Each row of a before or after table is a point. The points were changed in one or more steps. Then noise was added and the rows were shuffled. The steps act on columns, c1 being the first. Write out the steps. A step turns or swaps two columns, mirrors them in a line or flattens them onto one, adds a multiple of one to another, or multiplies or shifts one. Angles are multiples of 10 degrees, from the lower column toward the higher: turns from -170 to 170, lines from 10 to 170 but not 90. Use the fewest steps. Two steps may share a column if one is a turn and the other turns, adds or multiplies; they go together, in the order done. Otherwise the lowest column goes first.

Before (14 x 3):
[[ 28 119  -1]
 [ 10 -14 -10]
 [-51  43 -34]
 [-85 -33 -10]
 [-35 -15  11]
 [ 16   3  -8]
 [-86  -8 -21]
 [ 31 -22  -9]
 [ -5 -36  15]
 [ 31 -33  12]
 [ 21  42   5]
 [ 15 -29  -4]
 [ 23  24   1]
 [  0 -21  19]]
After (14 x 3):
[[-52 -66 -34]
 [ 17 -22 -29]
 [  9  22  23]
 [  3  19   1]
 [-14  48 111]
 [  3  10 -16]
 [ 14   8 -28]
 [  4  22  41]
 [-10 -37 -12]
 [-69 -10  29]
 [ 19 -17 -14]
 [-69 -55 -13]
 [ 20  24 -24]
 [ 38  10 -27]]
Steps: turn c2 and c3 by 70 degrees; turn c1 and c2 by 50 degrees

Before (13 x 6):
[[-36  21 -50   0 -21  32]
 [-29  24 -30  31  35  36]
 [ 45   6 -55  17  20 -27]
 [ 41   3  34   3 -18 -14]
 [-33 -53 -40 -56 -34  18]
 [-12  21  -9 -29  21 -46]
 [-27 -64 -48 -41 -31  33]
 [-32  35  17  35 -19  22]
 [ 13  21  31  23   2 -64]
 [-13 -26  -4  13  38 -33]
 [ 28  26  25 -38  37  18]
 [ -3 -48  42  -8 -37 -28]
 [ 13 -52 -15  44  32  36]]
After (13 x 6):
[[-33 -45  20 -40 -48  32]
 [ 53 -61  33 -15 -20 -40]
 [-21 -34  13  14  16   5]
 [-52   8  17  41  10  66]
 [ 59 -30 -22  44  -2 -17]
 [ 47 -14  22 -22 -42  -6]
 [ -3  25  42   7 -46 -14]
 [-27  41   1  35  19 -15]
 [-93   5 -66   7 -56  70]
 [-96  -5 -63 -14 -56  54]
 [ 32 -31 -26  -9  -6 -35]
 [-19  40 -31  41 -45  -6]
 [ 52  17 -17 -36  18 -16]]
Steps: turn c2 and c6 by -70 degrees; add -1 times c6 to c1; turn c3 and c4 by -50 degrees; shift c5 by -20

Before (9 x 9):
[[-14 -38 -14 -11   7  -1 -11  14   7]
 [-13  18  19  10  -2 -13  -5 -12   2]
 [-15  18 -12  -6  19  14  -8  10  -6]
 [-10   8 -17   7   6   9   2  -1  -9]
 [ 15  14  12 -12  19  -7   0 -12  -5]
 [ -8  -6  -1   6   7  16  -1 -10  23]
 [  1  12  -3 -14   6 -10  11  30 -14]
 [  9   9  30   2   1  -6  -7   0 -15]
 [-23  -2  -9 -12  18  24   5  -8  -5]]
After (9 x 9):
[[ 13 -12 -16  17   6  -5   2  -3 -12]
 [ -5 -35  30   5   1 -25  -8  -1  -2]
 [  3 -35  -3 -35   7 -28  10  27   2]
 [  0 122 -14 -29   7   8 -11  12   5]
 [ -9 -56  13 -30  20 -12  -1 -17   3]
 [ 19 -37  18  26  -2  -7  -5 -12  11]
 [  5  24  -1  14   6  44   0 -12  -3]
 [ 20 -36 -12 -15  18   4  -8   4 -14]
 [ 20  29  -9 -30  18  13   5 -13 -24]]
Steps: turn c1 and c2 by -160 degrees; multiply c2 by 3; multiply c4 by 2.5; add -0.3 times c5 to c8; turn c6 and c9 by -60 degrees; multiply c6 by 1.6
